Each point is reached from the start by the listed moves, each made once or not at all, plus a little noise. Say if it took an odd or an even number of moves. Then give how often each move was made.

Moves:
(1): [32 -6]
(2): [ 6 40]
Start: [ 5 12]
Points:
[40 44] => even (1, 1)
[ 5 13] => even (0, 0)
[12 52] => odd (0, 1)

Moves:
(1): [47 -2 -2  6 -6 -3 -6 -3  0]
(2): [ 1 49  6 -2 -6 -2 -7 -5  3]
(3): [ 0 -8 46 -7 -2 -5 -1  1 -1]
(4): [-2  3  4 46 -5  1  1  8 -1]
(5): [ 5  4  2  1 34  4  3  0  5]
(6): [ 1  0  4 -2 -6 46  0 -1  3]
(7): [ 7  3  1 -2 -4 -1 37 -3  1]
(8): [ 4  3 -1 -8 -1  0  2 36  1]
(9): [-1 -3  0  2 -2 -1  0  0 33]
Start: [-21   3 -16   3  -2   3  17   1  -3]
Points:
[-5  3 40 34 10 47 60 43 37] => odd (0, 0, 1, 1, 1, 1, 1, 1, 1)
[ 36   2  32  38 -20  -5  50  39  -3] => odd (1, 0, 1, 1, 0, 0, 1, 1, 0)
[41  2 37 40  6 44 53 40 36] => even (1, 0, 1, 1, 1, 1, 1, 1, 1)
[ 26  -8  36  49 -25  41  11   6  31] => odd (1, 0, 1, 1, 0, 1, 0, 0, 1)
[ 29  56  -5  43 -25  45   7  36   3] => odd (1, 1, 0, 1, 0, 1, 0, 1, 0)
[40 44 40  1  5 41 42 -8 40] => odd (1, 1, 1, 0, 1, 1, 1, 0, 1)

Moves:
(1): [23  1  3  0  2 -2 -2 -4 -1 -2 -1  1  0  3  2  1 -1  1 -2  2 -1]
(2): [-1 20  0  0 -1  0  0  0 -1  1  1  1  1 -1 -1  0 -2  0 -2  2  0]
(3): [-3  0 22  0  1 -1  0 -2  1  1 -2 -1 -2  0  4  1  4  0  0 -2  1]
(4): [-1  0  1 22  1  0  0  2 -1 -1  1 -1 -1  0 -1  1 -1 -3 -2 -1 -1]
(5): [-2 -2  0  0 19 -1 -1 -2 -1  0  0 -2  0  1  2 -1 -3  0 -1  1 -1]
(6): [ 1  2  3  2 -1 19  0 -1  3  0  0  0 -3  2  0 -2 -1  0  0 -1  0]
(7): [ 2 -1 -1  2  0  0 35 -1  4 -4  0 -2  0 -2  0 -4  2  2  5  0  0]
(8): [ 3  0  3 -3  1  0  0 21  0  3  3  1 -1  0  0  1 -3  2  0 -1 -2]
(9): [ 3  3 -2 -1 -1 -4 -1  1 33 -2 -1  2  0  1 -3  5  3 -1 -4  0  2]
(10): [ 3 -1  0  2  0 -1  2 -2  2 20 -2  1  2  1 -2  1  0  1 -1 -2 -3]
(11): [ 2 -3  3 -2  1  1 -2 -5  1  1 27  2  0 -2 -1  0 -2  0 -1  0  2]
(12): [-2  0  1  0  3 -2 -1 -1 -3  1 -1 33  0 -2  0  0 -2 -1 -1 -3 -6]
(13): [-2  0  1  3  0  4  1  2  0  0 -1  2 31  2  2  1  1  2  1  2 -1]
(14): [-2  0  1 -3  0 -3  2  0 -2 -1  2  0  0 27  2  0  2  0  1  0  0]
(15): [ 1  2 -4  2 -1  0 -2 -2  4  2  0 -1  0  0 21  1 -1  0  1  1  2]
(16): [-1  0  2 -1  2  2  5 -2  0  2 -2  1  0 -1 -1 28 -2 -1  2  2  1]
(17): [ 0  2 -5  1  6  2  0  1 -3  0  1  2 -4 -3  2  1 29  4  0  2  1]
(18): [-1  2  1  4 -1 -1 -2 -2  1  0  3  1 -2  0 -1  1  0 35  0  1  1]
Start: [ 11 -19  -1  -6   0   0   4   2   8 -19  14 -12   6   5  -4  20  -2  19
  -9   6  11]
Points:
[  9   5  28  18  -2  15   3  18  44 -15  42  -6  26  34  20  29  -1  56
 -17   5  14] => odd (0, 1, 1, 1, 0, 1, 0, 1, 1, 0, 1, 0, 1, 1, 1, 0, 0, 1)
[ 32 -20   2  21  32  -1  31  -8   4 -23  44  21  -1   0  -1  20  21  58
 -10   7   7] => even (1, 0, 0, 1, 1, 0, 1, 0, 0, 0, 1, 1, 0, 0, 0, 0, 1, 1)
[ 39 -16  11  -7   2  12  38  11  47 -23  46  -7  -2  33  -3  50  -3  58
  -9  10  14] => odd (1, 0, 0, 0, 0, 1, 1, 1, 1, 0, 1, 0, 0, 1, 0, 1, 0, 1)
[  9 -20  -2  20  21   2  10  -2  10   4   9 -10  38   8  16  50  -7  18
  -9   9   9] => even (0, 0, 0, 1, 1, 0, 0, 0, 0, 1, 0, 0, 1, 0, 1, 1, 0, 0)
[ 34 -16  27  22  28  14  32  10  41 -20  45  25  23  31  25  25  27  59
 -11   5  10] => odd (1, 0, 1, 1, 1, 1, 1, 1, 1, 0, 1, 1, 1, 1, 1, 0, 1, 1)
[39  1 -4 -2  5  1 38 18 10  0 17 -8 32 34 23 23 28 31 -7 10  6] => odd (1, 1, 0, 0, 0, 0, 1, 1, 0, 1, 0, 0, 1, 1, 1, 0, 1, 0)
[ 15 -16   2  -4  16  19   2  23  46 -15  11  -8  35  12  21  26  -4  21
 -12   8  10] => even (0, 0, 0, 0, 1, 1, 0, 1, 1, 0, 0, 0, 1, 0, 1, 0, 0, 0)
[ 39 -16   2  19   6  -6  39  19   8  -5  21  -8   0  32  -2  22  27  60
  -9   7   7] => even (1, 0, 0, 1, 0, 0, 1, 1, 0, 1, 0, 0, 0, 1, 0, 0, 1, 1)

Moves:
(1): [20 -1  5  5 -7  0 -2  0  1 -4 -1  1 -2  0 -6 -8  7  2  1  2  1  2  1  2
 -6 -2  0]
(2): [ 2 27 -3  5  0  0  1  4 -5  0  2  0  7  2  3  3  4  4  2 -4 -1 -3  1 -1
 -1 -3 -2]
(3): [ 0 -1 24  3  3  0  6 -2 -9  4 -1 -2  1 -3  2 -5 -5  2 -9 -5  9 -1  4 -3
 -1 -1 -3]
(4): [-3 -2  0 21 -3  6  4 -6  1  5 -1 -2 -1 -1  8 -5  2  1  3  5  3 -2 -2 -2
 -7  3 -1]
(5): [ 3 -1  0 -4 17  6 -1  0  1 -2 -1 -6 -1 -7  0 -3  6 -1  6  0  0 -4  0 -3
 -2 -4  3]
(6): [ 2  3  2  0  3 26  6  1 -3 -1  5  4  3  7  5  2  6 -3  0  1  2 -2  0  4
  4  0  5]
(7): [ 3 -1 -2 -2 -2 -1 17  1  2 -3 -2 -1  1  1 -2  2  2  0  4 -4 -2 -3 -2  1
 -3 -6 -2]
(8): [ 2 -3  0  2 -3 -2 -3 15 -3  1 -1 -2 -5 -1 -1 -5  1  0  3 -8  5  7  0 -1
  1 -2  4]
(9): [-2 -2  4 -1  0 -3 -1  4 18 -6  3 -1 -3  7  2  5  2  2  3  5  0  2  4 -3
 -2  4  4]
(10): [ 6  4  2 -7  0  2  3  0  2 22  3 -6  8 -4 -9 -6 -1  8  7  1  3 -3 -1  0
  4  2  5]
(11): [ 5 -1  3 -2  0  1 -1  2 -2 -3 17 -4  3 -4  0  4 -1  2  7 -7 -2 -6 -1  0
 -4 -4  2]
(12): [ 1 -3  1  1  6 -4  3  5  0  7  1 20  3  2  2 -8  2 -8  5 -4 -5 -5  0  4
 -2 -1  3]
(13): [ 0 -5  3  4  1  0  3  0  0 -2  0  0 15  1 -1  0  3 -1 -3 -3 -3  7 -1 -7
 11  1 -6]
(14): [-2 -4 -2  2  5 -3 -2 -1 -8  6 -1 -4 -5 25  6  5  2 -1 -1  3  0  6  4 -2
  0 -1 -5]
(15): [ 5  0 -3 -6  0 -1  2 -1  6  3  5 -4  0 -5 22  5  0 -2 -6 -1 -4  7  3  2
 -1 -3 -3]
(16): [ 4 -1  1  3  1  1 -3  3 -1  5 -2  2  2 -3 -2 14  2 -1 -2  0  1  1  1 -1
 -1  2  4]
(17): [-8 -6 -1 -3 -8 -7 -3 -2  1  0 -1 -2  1 -3 -2  1 28  1 -1  2  6 -8  2  4
  1  0 -1]
(18): [ 1 -5 -2  0  5  3 -1  1 -1 -2  5  7  4 -1  5 -1  1 20  0 -1  7 -3 -7  2
  2 -5 -3]
(19): [  1  -6   6   1  -4   7  -4  -4  -6  -2 -11   5  -2   4   3  -1   2   2
  25   0   5   2  14   1  -1  -8  -6]
(20): [  1  -1   1  -6  -3   1   5  10 -11  -4   4   5  -1  -1  -2  -2   3  -2
   0  17   2   3  -3  -5  -4   2  -6]
(21): [ 0  1 -9 -4  3 -8  2 -5  2 -3  9  0  2  1  6  1 -1 -6  4  3 22 -6  4  2
 -1 -3  6]
(22): [ -6   3  -2  -2   0   0   0 -10  -3   1   3   6  -4  -1  -6   4   4   1
   5   1   0  20   1   3  -6  -7   0]
(23): [ 1 -1 -8  1  0  1  1  4 -3 -3  3  0  1 -1  0 -5  1  8 -4 -2 -1 -1 14  0
  0  1  1]
(24): [-2 -2  1  4  5 -2  0  5  2  0  1 -3  7 -3  0  2 -1 -1 -1  2 -2  2 -3 19
 -4  2 -3]
Start: [ 4 16  1  1 -7 12 12 -9 15 -3 -3 15  6  3 -7  4  1 -2 -6 -2 -1 18 12 -3
  1 -1 13]
Points:
[  7  -3  11   4   4  42  41  11  16   3  34  10  32  -6  -7   1  58  26
  29  10  17  30   1   9  -6 -13  11] => even (0, 0, 0, 1, 1, 1, 1, 1, 1, 1, 1, 0, 1, 0, 0, 0, 1, 1, 0, 1, 0, 1, 0, 1)
[ 32 -12   9  20   9  39  19  13  27  14  37  -8  31  15  24  -3  60  32
   7  -3  14  22  23  14   0  -8  12] => odd (1, 0, 0, 1, 1, 1, 0, 1, 1, 1, 1, 0, 1, 1, 1, 0, 1, 1, 0, 0, 0, 0, 1, 1)
[  2  23   5   5  13  41  14  -2   8  15  -2   9  36  30  -8  27  59  19
  30   3   6  34  50  12   5 -12  10] => odd (0, 1, 0, 0, 1, 1, 0, 0, 1, 1, 0, 0, 1, 1, 0, 1, 1, 0, 1, 0, 0, 1, 1, 1)
[ 30  -5   7   1 -14   0   1  12  24  -2  24   4   1  19  18  24  46  21
  -2  -8  10  25  18   0  -8 -11  12] => odd (1, 0, 0, 0, 0, 0, 0, 1, 1, 0, 1, 0, 0, 1, 1, 1, 1, 1, 0, 0, 0, 0, 0, 0)
[ 21  27  30  33  -2  14  17   7  13   8   7  44   9   2  -2  -2  20  23
   5 -12  15  35  13  -3 -19 -15  16] => even (1, 1, 1, 1, 0, 0, 0, 1, 1, 0, 0, 1, 0, 0, 0, 1, 0, 1, 0, 0, 0, 1, 0, 0)
[  7  15 -14  -1  -1   2  33 -10   9 -11  29  41  45  -3  23   9  48  19
  33 -19  20  19  37  24  -9 -37  -4] => odd (0, 1, 0, 0, 0, 0, 1, 0, 0, 0, 1, 1, 1, 0, 1, 0, 1, 1, 1, 0, 1, 1, 1, 1)
[ 40   8  -9  -2  18  40  18  -3   7  18  23  14  24  11  11   9  30  25
   6  -3  32  49  32  -3   7 -21  23] => odd (1, 0, 0, 0, 1, 1, 0, 1, 0, 1, 0, 0, 1, 1, 1, 1, 0, 1, 0, 0, 1, 1, 1, 0)
[ 29  -4  -4  14  -7  41  33  14  -7 -12  21   4   0  19  -2 -10  58   6
  10   5  15  10  26  -7 -19 -14  12] => odd (1, 0, 0, 1, 1, 1, 1, 1, 0, 0, 1, 0, 0, 1, 0, 0, 1, 0, 0, 1, 0, 0, 1, 0)
[ 28  27 -11  19  22  34  14   7  -5  -7  20  22  30  25   1  13  36  20
   2  -8  28  44  30  15  -2 -21  16] => odd (1, 1, 0, 0, 1, 1, 0, 1, 0, 0, 0, 0, 1, 1, 0, 1, 0, 1, 0, 0, 1, 1, 1, 1)

Moves:
(1): [15 -7 -7 -5 -6  8  3 10  3  3 -2  3  8  1 -7 11  0 -2  1  1 -2  1 -7 -5
 -3]
(2): [ 2 11 -6 -4  3 -2 -4  4 -1 -6 -3  4 -3 -3  4  2  1 -4 -1  7  1  0 10  1
 -5]
(3): [  4   5   8   4   3   3  -3   3 -10   0  -2   4   6   1   6  -1  -1  -1
   4   0   3  -1   1   0   0]
(4): [-3  7 -4 21 -2  5  2 -8  4  5 -1 -5 -3  5  2 -7  7  2 -3 -5 -8  2 -5 -1
  2]
(5): [-1  0  1 11 13  4  5 -3  3  2 -8  6  3 -6 -6  5  2 -4  3 -8  9  0  4 -7
  4]
(6): [ -9   1  -4  -4   0  11  -3  -3  -8   3  -3 -10  -4   1  -3   6  -4   0
  -3  -3  -5   6  -1  -1  -3]
(7): [ 0  8  5  1  3  5 21 -6 -5  2  4 -6 -4 -1  8 -3 11  1  2 12  1 -4 -9 -5
 -1]
(8): [ 3 -7 -1  2  1  0  3 20 -4 12  5  4 -5  3  1  2 -7  2  4 -4 11  2 -6  4
  1]
(9): [-1  3  2  0 -4 -1  1 -3  7  0 -3  0  0 -3  4  2 -2  9  5 -4  4 -4  0 -2
  0]
(10): [  4   1   7  -1  -4 -11  -1  -9   8   8  -3   5  -5  -7   4  -6   2   5
   4   2  -8  13   0  -4  -5]
(11): [  3 -11   2   5  -4   3  -1  -1   4  -5  24 -10  -7   2  12  11   2   1
   7   7   8  -1  -1  -3  -7]
(12): [ 0 -4  0  1 -4  4  3 -1 -5  0 -1 10  0  3  1  1 -3 -3  5 -1 -2  4  1  1
  2]
(13): [-1 -3 -6 -3  0  1  7 -4 -5  2 -2  1 16 -8  0 -6 -1  2  3  3  6  1  3  5
 -7]
(14): [ 9 10  0 -4 -3  4 -1 -4  3  0 17 -4  7 13 -4 -3 -8  6  4  2 -2  8 -1 -5
  2]
(15): [ -3   0  -2  -8   7   2   2   0  -1   8 -10  -4   0  11  18   2   2   4
   6  -2   0   9  -2   1  10]
(16): [  0   2   2  -4  -3 -14   5  -3  -1  -1   0  -2   5   3   4  10  -1 -13
   2  -4   4   0  11   1 -10]
(17): [  1  -6  -7   1   2   9   1 -12   8   7  -3   0  -3  10  -6  -1   7  -2
   1   4  13  -8   5  -3 -12]
(18): [ -5  -5 -10  -3   1  -1  -6   6  -1  10   3  10   2   0  -3   0  -1   8
   5  -2  -7 -10  -3  -2  -1]
(19): [ -9  -6  -2  12 -12 -10  -3  -2  -4  -9  -2  -4  -2  -1  -4  10   6   0
  18   0   6   8  -3  -8  -1]
(20): [  2   2   9   8  -2   0   5   7   0  -3  -4  -1   3   2  -6   3  -1   4
  -3  11 -15   6  -3   2  -4]
(21): [ 11  -1   1   2   0  -8   3  -5   2  12  -3   2  -2  -2   4   1  -6   4
 -11   9   6  -1  -1  -2  -2]
(22): [  1  -4  -3   1   4  -9   2  -6   2  -6  -1  15 -11   2   1   5  11   8
  -8  -6   2  11   1  -2  -6]
(23): [  4 -10   1  -2   7  -1   2  -2 -13  -1   0  -6  -5   0   5  -7   2   4
   2  -2   0  -7   8   3   0]
(24): [10  2 -4  0  2 -5 -3 -6 -1 -1 -3 -1  5 -1 -6  8  7  3  8  4 -2 -1 -1 17
  0]
Start: [ -6 -10   7  -4   5  -6   1  -3  -3   0  11  13   5 -10   2   2   2  -7
   5  -1  12  13  -2  -5   4]
Points:
[ 27 -20   9  33  -3   0  12  14   3   6  25  22  -1   4   9  32  17  22
  19   3  12  28 -23   5 -14] => odd (1, 0, 1, 1, 0, 0, 0, 1, 1, 0, 1, 0, 0, 0, 0, 0, 0, 0, 0, 1, 0, 1, 0, 1)
[  2 -27   1  20 -15 -37  19 -20 -18  35  13  29  -1   0   8   9  -5  31
  30  -7   4  54   2 -18 -28] => odd (0, 0, 0, 1, 0, 1, 0, 1, 1, 1, 0, 1, 1, 1, 0, 1, 0, 1, 1, 1, 1, 1, 1, 0)
[ 18 -21  -8   8   2  -9  36 -12 -31  38   2  39  10 -10  21  14  21  18
  37 -11  10  28  -9   5 -28] => odd (1, 0, 1, 1, 0, 1, 1, 1, 1, 1, 0, 1, 1, 0, 0, 1, 0, 1, 0, 0, 0, 1, 1, 1)
[ 13 -11  22  34   4 -15  46 -21  -6  37  20  23   9 -19  46   7   6  -1
  29   4  46  25  -6 -17 -20] => even (0, 0, 1, 1, 1, 0, 1, 1, 1, 1, 1, 1, 1, 0, 0, 1, 0, 0, 0, 0, 1, 0, 0, 0)
[-11 -22   0   5 -12   0   1 -15 -15   7  41   0  31  10  -1  29  -1  -2
  43  15  22  24   6 -19 -38] => even (0, 0, 1, 0, 0, 1, 0, 0, 0, 0, 1, 0, 1, 1, 0, 1, 1, 1, 1, 1, 0, 0, 0, 0)
[  6 -29  -4   8   0 -11  10 -30   1  -5  29   7  14  21   5  29  26  18
  41  21  27  46  -5   0 -24] => odd (0, 0, 0, 0, 0, 0, 0, 0, 0, 0, 1, 0, 1, 1, 1, 0, 1, 0, 1, 1, 0, 1, 0, 1)
[ 29 -17  -9  19 -27 -15  40 -41  11  40  25   9  22  19  25  33  20  22
  60  33  14  40 -17 -19 -33] => odd (1, 0, 0, 1, 0, 0, 1, 0, 1, 1, 1, 1, 1, 1, 1, 1, 1, 1, 1, 1, 1, 0, 0, 1)
[ 30 -21   5  12   8   0  44  -2  15  34  13  20   4 -27  14  22   7   9
  20  38  48  20  -8 -24 -37] => even (1, 1, 0, 0, 1, 0, 1, 1, 1, 1, 1, 0, 1, 0, 0, 0, 1, 0, 0, 1, 1, 0, 0, 0)

Moves:
(1): [15 -3  3 -2  0  1 -7  4 -3  8  3 -1  1 -2 -5 -2  3  1  1  7 -3  3  5  2]
(2): [  4  15  -4 -10   3   0   1   1   3   0   3   2   0   0  -4  -2  -5  -4
   6   3   3   1  -1  -1]
(3): [-1  2 13  1  0 -3 -3  1 -2  2  0 -4 -4  2  0 -2 -3  1  1 -1 -4 -4 -1  0]
(4): [  0   3  -5  25  -1   4   5   7  -4   8  -3   6   0  -1  -5 -10   2   0
   7  -1  -2  -4  12  -2]
(5): [ 1 -3 -2  2 17  1  0 -1 -2  0  0 -1 -5  5  3  3 -1  1 -6 -2 -1 -3  1  1]
(6): [ -3   2  -4  -6  -2  25 -10   3   3  -6   8   5  -4   7  -2   6   2   1
   1   5  -3  -9   4   6]
(7): [ 1 -3  5 -1  2 17 25 -5 -2 -3 -2 -6  3  1 -3  5 -1  0  3  3  1  1  6 -2]
(8): [-5 -2 -1 -9 -1 -4  0 18 -6 -3  0 -7 -1 -5  2  0 -4  2  1  3  1 -1 -1 -5]
(9): [ 1 -3  3  9  2 -1  1  5 18 -1  5 -3 -1 -6 -1 -3 -1  5 -5  2  1  1  0  2]
(10): [-5  2 -2 -6 -2  0 -1  2  3 23  6 -4  6  8  1  1 -3  0 -6 -4 -4  4  2  7]
(11): [-1 -2 -3  0  0  0  0 -4 -2 -2 15  0 -5  3 -2  2 -1 -5 -2  1  3  1 -1 -5]
(12): [-4 -5  4 -2  4 -3  6  1  2  5  1 10 -2  1 -2  2  2 -2  5  0  5  1  1  5]
(13): [-1  3  2  1  2 -1 -2  2 -1 -6 10  3 16  2  2  1  0  0  3  0  1 -2 -4  1]
(14): [-1  2  3  2 -6 -7  3  6 -2 -8 -3 -1 -2 15  5  5  0 10 -2  5  0  6  2 -1]
(15): [ 2  3 -4  0  0  4  5 -3 -2 -1  5 -1 -6 -2 18  1  8 -3  7  4 -2  0 -7  1]
(16): [-1  0  2  6  1 -3 -2 -1  2 -2 -1 -6 -4 -5  3 14 -5  4  3 -5  3 -2  9  0]
(17): [ -8   3   0  -1   2   0  -3  -1   6   0  -2  -3   2   6  -9   8  23   2
   1   1  -7  -1  -4 -14]
(18): [-4  7 -3  0 -2  1  4 -2 -4 -1 11  6  1 -6 -3  1  2 27 -9 -6 -4  0 -4  0]
(19): [-1 -2 -4 -7  1 -3  1 -3 -1 -2  0 -7  0  4 -2 -6  1  2 11  1  1  1 -1  6]
(20): [ -7  -2  -2   0  -2   2  -9  -9  -4   8 -10  -1   0  -4  -3   1   5   4
  -5  30   0  -7   4  -3]
(21): [ 4  6  6  1  0  2 -5  6  1  3 -1 -7 -1 -5  2 -8  5  0 -7 -6 26 -2  7  4]
(22): [-4  3  2  2  9  9 -3  0 -6  2 -4 -2  2 -3 -2 -2 -2 -8  9  0  2 23 -3  4]
(23): [ -3   2   4 -15   9   2 -10  -4   3   0   3   0   0   4  10  -7   1   0
  -3  -2  -9   8  28   1]
(24): [ -4  -1   2   1   2 -16   3   2  -3  -5  -1  -6  -5  -6  -8   6  13 -11
 -16   2  -6  -3   2  21]
Start: [  0  10   1   2  18  11  -3   5  -4  -4  -7 -20   6  19  -7  27  14   0
  -9  -9  -1  11   3   4]
Points:
[-21   8  10 -38  49   8   1   6 -16  27  18 -50   2  22 -26  34  58  21
 -42  20   2  14  50  22] => even (1, 0, 0, 0, 1, 0, 1, 1, 0, 1, 1, 1, 0, 0, 0, 0, 1, 1, 1, 1, 1, 0, 1, 1)
[-31  20 -11  24  25  33  -3   0 -18  22  20 -11  -9  10 -12  48  34   9
 -13  16 -12  15  20  40] => odd (0, 0, 0, 1, 0, 1, 0, 0, 0, 1, 1, 1, 0, 0, 1, 1, 0, 1, 0, 1, 0, 1, 0, 1)
[-19  34  -8 -11  30  18  22 -16 -21   6  23 -42  15  13  -9  50  25   7
  -6  19  -5  26   6  34] => even (0, 1, 0, 0, 0, 0, 1, 0, 0, 1, 1, 0, 1, 0, 1, 1, 0, 1, 1, 1, 0, 1, 0, 1)
[  5  38  19 -12  45  41  -2  10  16  18  17 -47  23  15   6  33  38  -1
   4  -5  12  45  38  10] => even (1, 1, 0, 0, 0, 0, 1, 0, 1, 1, 0, 0, 1, 0, 1, 1, 1, 0, 0, 0, 1, 1, 1, 0)
[-33  15   9 -24  40  28  -1  14 -12 -15  11 -32 -12  36 -19  51  60  29
 -46  27   7   5  49  12] => odd (0, 0, 0, 0, 1, 1, 1, 1, 0, 0, 1, 1, 0, 1, 0, 0, 1, 1, 0, 1, 1, 0, 1, 1)

Moves:
(1): [ 2  7 -1  4 -7  0  3 -5 -6  2  7 -6 -4  5 -9  6  2  2  4  7 -2 -3  0 -4
 -5 -3 -7]
(2): [ 5  5 -3 -6 -3 -9  5 -6  6 -6  3 -4  6  4 -1  1  8  2 -4  4  1 -5 -5  0
 -1  0 -4]
(3): [  7   2   5  -1  11 -11  -2   1  12  14 -12   9 -16   3  -9   0   2  -1
 -10   1  -5  -1  -3  13  -8   3   0]
(4): [ -1  -4  -3  -8   1  -3   6  -3  -8   5  -4 -14  13  -6   3   1  14   0
   3  -3  18  -1  -7   6 -11   7 -10]
(5): [16  5 -8  2 -1  0  9  7 -8 12  3 -1  2  2 -1  6  5  4  6  8  2  8  1  1
 -2  9 -5]
(6): [ -5 -14   8  -8  17   5   2  -7  14 -16  -3  -4   2   5   2  -4   1   3
   4   0  -9 -13  -3   8 -12  -5   1]
(7): [  3  -3  -2  -9  -3  -4  -1  -1   0   3  -8   6   6  -2  -3  -4  -4  -5
   6   2   1  -1   3 -10  -3   4   1]
(8): [ -4  -1   0   3   3  -7  -7   1  -4  14  11   0  -3   3   0 -14  -3  -5
   6  -8  -8   3  -1  14  11  -1  -6]
(9): [  4  -3   5  -4 -10   8   6  -5  -1   1  -1  -7   9  -7  -5   6  -5  -3
  -1  -1  -2  10  -5 -10  -1  -3  -9]
(10): [ -5  -3  -3   2   3  -3   3   1 -10   3  -1   4   1  -2 -11   5   5   0
  -5  16  -1   0  -8   8   9  -8  -6]
(11): [ 10  12  10  -1  -6  -7  13  -1  -6   8   8  11   1 -11  -6  -4 -14   5
   5 -12   0  -2  -6  -8   1  -4   2]
(12): [-2 -4  4 -2  0  6  0 -6 -1 -9  0 -7  1 -3  9 -7  3 -7 -5 -5 -1  0  4  6
 -4  6 -6]
(13): [  6  -1   1   7  -5   7  -1   4   0  14  -1  -1  -7  -8   1   1   1   3
   1  -1   6   4 -10   3   5  -5  -2]
(14): [  6   3   5  -3   3 -11 -10   9   6  -8   4  18  -2   6  -3  14   7  -1
   0 -10  -7   8   2   2   0  -1  -7]
(15): [-1 -5 -2 -1 -2 11 -3 -6 -1  5  3 -5 -2  1  0  2  1 -7  3 13 -3  1  5 -3
 -6  5  2]
(16): [ 1  6  0  2 -4 -3  3 -3 -1  3  0  2  0 -5  1 -8 -4  6  6  1 -8 -1  5  2
  1  4 11]
(17): [  0   7   6  -4   3  -1   0  16 -13   8   5   5 -14  -1  14   4   8  12
   1  -3 -12   1 -12   4  -7   2   2]
(18): [  0   1  -1   2   5   0  -5   3   0  -8   6   2  -7   2   0   3   5   1
  -7  -6 -14   3  -1   0   2   5  -3]
(19): [ -2 -10  -5 -12  -2  -2  -4   1  -5   0   3   8  -3  -1   0  -5  -3   3
   3   7  -8  11  -3   3  -7  -1  -1]
(20): [  2  -8   1  -3  -4   0   1  -5  -5   1  -6  12   2   8  -9   4  10 -10
  -7 -10   4  -5  -4 -11  -7 -12   5]
(21): [ 9  2  2 -4  2  1 -7 -6 -2  0 -5 -1  0 -1 -4  4  2 -7 -7 -7  2  4 -5  3
  2  2 -4]
(22): [  1   6   1  -3 -12   7  10  -9 -10  -1   1   6  -3  -3  -1  13   3   4
  -7  -3  -1   1  -9   3   3   0  -6]
(23): [ -1  -6  -3  11   1  -2  -5  -6  -8   5   1  -1 -13   4  14   1   3  -3
  -9  -6  -9  -4   5   1   2   4   1]
(24): [ -7   0   1  -8  -8 -11  -3  13  -7  -2   5   6  11   2  -2 -11  -4  15
   4  -2  -1  -8   1   0   5   6   8]
Start: [ -5   0  -4   7   7   8  -4   1   0   4 -12   0   0   7  -2  -2   0  10
   7   6  -3   3  -3  -1  -9   2  14]
Points:
[ 36  -4   1   3   4   9  -3 -13 -23  51 -13 -13 -12   5 -26   8  37 -15
 -10 -18  -4  25 -35  20 -26  10 -31] => odd (1, 0, 1, 1, 1, 0, 0, 1, 1, 0, 0, 1, 1, 0, 0, 0, 0, 1, 0, 1, 1, 0, 0, 0)
[ 31  13 -11  25   0   6   5 -12 -32  53 -18   9 -42   6 -22  36  22  11
 -19  21 -12  12 -33  27  -4   3 -13] => even (1, 0, 1, 0, 1, 0, 0, 0, 0, 1, 0, 0, 1, 0, 0, 0, 0, 0, 0, 0, 1, 1, 1, 0)
[  6  -7   0 -21   0  -9 -14  -2 -16   8 -20  41 -17  17 -26   6  16  14
 -25 -14 -26   8 -28   9 -18   5  13] => odd (0, 0, 1, 0, 0, 0, 0, 0, 0, 0, 0, 0, 0, 0, 0, 0, 0, 1, 1, 1, 1, 1, 0, 1)
[ 35  21  12  10 -27  -4  22  -4 -60  49  24  31 -25   4  -9  34  33  10
  -7 -17 -35  19 -53   9  -5 -15 -33] => even (1, 1, 0, 0, 1, 0, 0, 1, 1, 1, 1, 1, 1, 1, 0, 0, 1, 0, 0, 1, 0, 1, 1, 0)
[ 14 -21  11 -13  11 -11  13  -7 -27  17  -9  34  -8   4 -17 -15   4  21
  -8  -1 -55   0 -20  13 -29   6  11] => odd (0, 0, 1, 0, 1, 1, 0, 0, 1, 1, 1, 1, 0, 0, 0, 1, 0, 1, 1, 1, 0, 0, 1, 1)
[  6 -22  -3 -15  31   1  -1 -14  12  20 -29  -9  -5   3 -18   3  33   5
  -2  32 -10 -11 -31  24 -34   6  -6] => odd (0, 1, 1, 1, 0, 1, 1, 0, 0, 1, 0, 0, 1, 0, 1, 0, 0, 1, 0, 0, 0, 0, 0, 0)
